Each row is a point. The window is the flat piece filled in between its corners: a triangle in 3 columns, a solid with four corners in 4, and so on. A path goes straight from each point to the next, and from the last back to the first. List the points from which the path goes on through the window.

Window (4 x 4):
-0.50	+0.30	-0.21	-0.20
+0.01	-0.71	+0.32	-0.09
+0.53	+0.77	-1.18	-0.08
-0.78	-0.50	-0.26	-0.13
Path:
(1): -0.47	+0.30	-0.09	+0.49
(2): -0.37	+0.08	-0.24	-0.55
(3): +0.13	-0.30	-0.18	-0.50
(4): +0.02	-0.23	-0.09	+0.42
(5): -0.33	-0.15	-0.27	+0.16
(6): -0.32	-0.29	-0.39	-0.79
(7): -0.02	-0.66	+0.04	-0.90
(8): -0.11	-0.48	+0.22	+0.25
(9): -0.54	-0.38	+0.16	+0.19
(10): -0.53	-0.47	+0.09	-0.48
(11): +0.28	+0.38	-0.47	-0.35
(12): +0.19	+0.52	-0.43	+0.33
(13): -0.01	+0.49	-0.65	+0.44
(14): +0.10	+0.47	-0.75	-0.58
(15): +0.03	-0.24	-0.87	-0.85
(16): +0.03	+0.02	-0.63	+0.26
Through the window after points: 1, 3, 5, 7, 13

Window, 8 rows:
-0.70	-0.20	-0.94	-0.79	-0.24	-0.55	+0.53	+0.14
+0.08	-0.81	+0.47	+0.36	+0.77	+0.31	-0.06	+0.29
-0.29	+0.21	+0.27	+0.44	+0.31	+0.52	-0.72	+0.00
-0.35	+0.08	-0.18	-1.17	-0.03	+0.06	+0.87	+0.24
-0.45	+0.30	+0.13	-0.26	+0.22	-0.67	+0.34	-0.25
+0.60	-0.46	+0.80	+0.32	+0.13	+0.17	-1.00	+0.05
+0.99	-0.29	+0.32	+0.91	+0.39	+0.54	-0.25	+0.04
-0.85	-0.05	+0.02	-0.31	-0.67	-0.28	+0.74	+0.20
Path:
(1): -0.47	-0.15	+0.01	-0.27	+0.06	-0.20	+0.45	-0.62
(2): -0.36	+0.54	+0.12	-0.24	+0.02	-0.79	+0.16	+0.81
(3): -0.13	+0.22	+0.04	+0.14	+0.04	-0.34	+0.02	+0.84
(4): -0.37	-0.49	+0.09	-0.14	+0.33	+0.35	+0.38	-0.83
(5): -0.23	-0.35	+0.00	-0.12	+0.13	+0.20	-0.18	-0.49
(6): -0.18	+0.01	+0.11	+0.01	+0.23	-0.02	-0.03	+0.56
(7): -0.47	+0.16	+0.01	-0.22	+0.10	-0.38	+0.17	+0.62
(8): -0.57	-0.43	-0.03	-0.28	-0.08	+0.15	+0.22	-0.81
Through the window after points: 1, 5

Window, 9 rows:
-0.04	-0.64	-0.49	-0.18	-0.26	-0.65	-0.30	+0.22	-0.12
+0.81	+0.19	-0.29	-0.02	-0.21	-0.73	-0.76	-0.23	+0.22
-0.20	-0.49	+0.28	-0.66	+0.29	-0.11	-1.18	-0.07	-0.38
-0.93	+0.20	+0.14	+0.76	+0.09	-0.27	+0.40	-0.13	+0.79
+0.43	-0.60	-0.01	+0.17	-0.15	+0.69	-0.42	-0.15	+0.16
-0.35	-0.47	+0.55	+0.42	-0.14	-0.78	+0.82	-0.61	+0.53
-1.00	+0.15	-0.38	+0.30	-0.74	+0.03	+1.12	-0.98	+0.89
+0.21	+0.55	+0.01	-0.20	-0.53	-0.38	-0.30	+0.32	-0.39
+0.62	-0.03	-0.16	-0.32	+0.63	-0.22	-0.21	+0.04	-0.07
Path:
(1): -0.32	+0.07	-0.12	+0.66	+0.23	-0.34	+0.11	-0.77	-0.37
(2): +0.06	-0.02	+0.06	-0.31	-0.33	-0.30	+0.21	+0.10	+0.51
(3): -0.06	-0.47	-0.02	-0.56	-0.47	-0.50	-0.12	+0.46	+0.65
(4): +0.08	-0.27	-0.46	+0.31	-0.03	-0.38	-0.34	-0.26	-0.65
(5): -0.59	+0.13	-0.49	+0.59	-0.23	-0.44	+0.36	-0.94	-0.45
(6): -0.25	-0.40	-0.23	-0.24	-0.45	-0.24	+0.19	+0.04	+0.72
(7): +0.41	-0.12	+0.04	-0.64	-0.33	-0.25	-0.28	+0.09	+0.27
(8): +0.19	-0.06	-0.16	+0.02	-0.17	-0.25	-0.10	-0.30	-0.30
Through the window after points: 1, 3, 5

Window, 12 rows:
+0.30	-0.34	-0.24	+0.36	-0.29	+0.66	+0.72	-0.37	+0.71	-0.23	-0.68	+0.54
-1.13	-0.02	+0.66	-0.37	-0.35	-0.32	+0.00	-0.70	-0.19	-0.42	+0.05	+0.04
-0.73	+0.87	+0.53	+0.49	+0.76	-0.39	+0.66	+0.27	-1.16	-0.30	+0.00	-0.39
+0.30	-0.48	-0.10	-0.93	-0.39	+0.18	+0.12	-0.39	-0.01	-0.67	-0.70	+0.62
+0.52	+0.25	+0.02	+0.03	-0.98	+0.03	+0.04	+0.10	+0.59	-0.39	-0.92	+0.22
+0.34	-0.76	-0.24	+0.15	-1.10	+0.19	+0.46	+0.21	+0.04	-0.30	-0.27	+0.60
-0.74	+0.69	+0.26	-0.87	-0.43	+0.42	+0.12	-0.12	-0.22	-0.33	+0.44	+0.26
-0.53	+0.65	+0.24	+0.43	+0.07	+0.52	-0.24	+0.33	-1.03	+0.78	-0.88	-0.45
+0.54	-0.14	-0.62	+0.38	-0.19	+0.08	-0.37	-0.07	+0.27	-0.02	-0.23	+0.22
-0.43	+0.47	+0.77	-0.07	+0.54	-0.27	+0.26	+0.58	-0.38	+0.82	-0.08	-0.30
-1.34	+0.40	-0.27	-0.43	+0.09	-0.49	+0.58	+0.13	-0.32	-0.17	-0.26	-0.02
-0.37	+1.20	+0.32	+0.18	+0.14	-0.36	+0.40	-0.24	-1.21	+1.17	-0.27	-0.36
Path:
(1): -0.46	+0.31	+0.20	-0.01	-0.17	-0.14	+0.14	-0.02	-0.29	+0.03	-0.22	+0.68
(2): -0.37	+0.54	+0.20	+0.09	-0.07	-0.12	+0.17	+0.05	-0.44	+0.21	-0.44	+0.92
(3): -0.16	+0.11	+0.02	-0.32	-0.32	-0.13	+0.53	-0.24	-0.03	-0.07	-0.08	-0.91
(4): -0.16	+0.20	+0.07	-0.37	-0.19	-0.06	+0.13	+0.05	-0.43	+0.10	-0.22	-0.33
(5): -0.29	+0.62	+0.27	+0.03	-0.03	-0.30	-0.40	+0.00	-0.55	-0.01	-0.45	+0.90
(6): -0.18	+0.24	+0.13	-0.14	-0.47	+0.12	+0.13	+0.01	+0.00	-0.17	-0.24	+0.57
(7): -0.10	+0.09	-0.02	-0.30	-0.53	+0.25	+0.31	-0.10	+0.03	-0.27	-0.20	-0.27
(8): +0.03	-0.30	-0.32	-0.41	-0.53	+0.52	+0.58	+0.10	+0.03	-0.06	-0.10	-0.74
(9): -0.09	+0.26	+0.28	+0.47	-0.48	-0.31	-0.15	-0.01	-0.20	-0.26	-0.48	+1.31
(10): -0.60	+0.23	+0.02	+0.05	+0.10	-0.03	-0.01	+0.01	-0.38	+0.09	-0.28	+0.33
(11): +0.08	+0.11	-0.34	-0.35	-0.11	+0.17	+0.45	-0.06	-0.36	+0.06	-0.12	-0.84
(12): -0.38	-0.29	-0.12	-0.29	-0.42	-0.06	+0.68	+0.06	-0.20	-0.11	-0.30	-0.88
Through the window after points: 6, 8, 12

Window (14 x 14):
-0.32	-0.16	+0.06	+1.46	+0.67	-0.68	+1.09	+0.24	+0.28	-0.13	+0.61	-0.09	-0.97	+0.29
-0.59	-0.24	+0.01	+0.69	-0.43	+0.70	+0.20	+0.35	+0.07	+0.41	+0.04	-0.17	-0.27	+0.07
-0.13	-0.11	+0.23	+0.59	-0.37	+0.54	-0.24	+0.18	+0.70	-0.61	+0.13	+0.09	-0.10	+0.17
+0.58	+0.50	-0.09	+0.33	-0.34	+0.34	-0.79	+0.11	+0.44	+0.16	+1.09	+0.16	-0.45	-0.42
-0.47	+0.15	+0.55	-0.58	+0.84	+1.10	+0.18	+0.54	-0.14	+0.53	-0.03	+0.70	+0.18	+0.31
+0.64	-0.80	+0.24	-0.57	-0.25	-0.07	+0.52	-0.07	-0.42	-0.96	+0.90	-0.30	+0.06	+0.07
-0.95	-0.38	-0.49	+0.03	-0.16	+0.56	-0.94	-0.54	-0.11	+0.31	+0.92	+1.07	-1.33	+0.05
-0.42	+0.15	-0.22	-0.02	-0.37	+0.22	+0.60	-0.11	+0.70	+0.31	-0.40	+0.16	-0.08	+0.32
-0.50	-0.66	-0.35	-0.93	+0.57	-0.94	+0.24	+1.53	+0.18	-0.71	+0.28	-0.87	+0.32	+0.94
-0.08	+0.31	-0.06	-0.19	-0.18	-0.39	+0.19	+0.17	-0.64	-0.22	-0.44	+0.51	-0.10	-0.25
-0.13	+0.29	+0.73	-0.50	+0.38	+0.55	-0.05	-0.11	-0.06	+0.44	-0.62	+0.25	-0.24	-0.87
+0.78	-0.24	-0.07	-0.49	+0.60	+0.82	+0.29	+0.92	+0.35	+0.27	-0.40	+0.53	-0.63	-0.13
-0.20	+0.78	+0.12	-0.10	-0.71	+0.60	+0.26	+0.17	+0.19	-0.21	-0.38	-0.06	-0.86	-0.10
+0.33	+0.40	-0.13	+0.53	-0.01	+0.84	+0.16	-0.39	+0.09	-0.36	-0.14	-0.53	+0.01	-0.12
Path:
(1): +0.10	+0.12	+0.58	+0.19	-0.17	+0.33	-0.14	+0.06	-0.30	+0.31	-0.15	+0.13	-0.59	+0.38
(2): -0.02	-0.06	+0.44	-0.05	-0.12	-0.02	-0.19	-0.18	-0.17	-0.03	+0.07	-0.08	-0.38	+0.61
(3): -0.84	+0.05	-0.47	+0.03	+0.03	+0.49	+0.35	+0.48	+0.20	-0.19	+0.49	+0.31	-0.25	-0.59
(4): -0.32	-0.15	-0.22	+0.02	+0.08	+0.32	+0.34	+0.49	+0.41	-0.33	+0.43	-0.05	-0.30	-0.01
(5): +0.02	-0.27	+0.22	+0.16	+0.10	+0.08	+0.08	+0.20	+0.19	+0.15	+0.25	-0.22	-0.40	+0.53
(6): +0.13	-0.11	+0.41	+0.09	-0.14	+0.01	-0.42	+0.06	-0.17	+0.40	+0.10	-0.10	-0.72	+0.69
(7): -0.64	+0.10	-0.72	+0.29	-0.03	+0.38	+0.73	+0.26	+0.45	-0.56	+0.35	+0.53	-0.38	-0.42
(8): -0.52	+0.07	-0.84	-0.20	+0.15	+0.19	+0.63	+0.66	+0.42	-0.26	+0.59	+0.23	+0.08	-0.64
(9): +0.13	+0.03	+0.64	-0.03	+0.04	+0.04	-0.09	+0.00	-0.13	+0.34	-0.32	-0.05	-0.47	+0.76
(10): +0.41	-0.40	+0.21	+0.21	+0.12	+0.32	-0.24	-0.06	-0.20	+0.20	-0.11	-0.05	-0.46	+0.74
(11): -0.39	-0.10	-0.11	-0.13	-0.05	+0.35	+0.31	+0.31	+0.18	-0.18	+0.50	+0.31	-0.23	-0.53
(12): -0.05	+0.19	-0.23	+0.03	-0.10	+0.47	+0.11	+0.02	+0.20	-0.13	+0.25	+0.46	-0.34	-0.48
Through the window after points: none
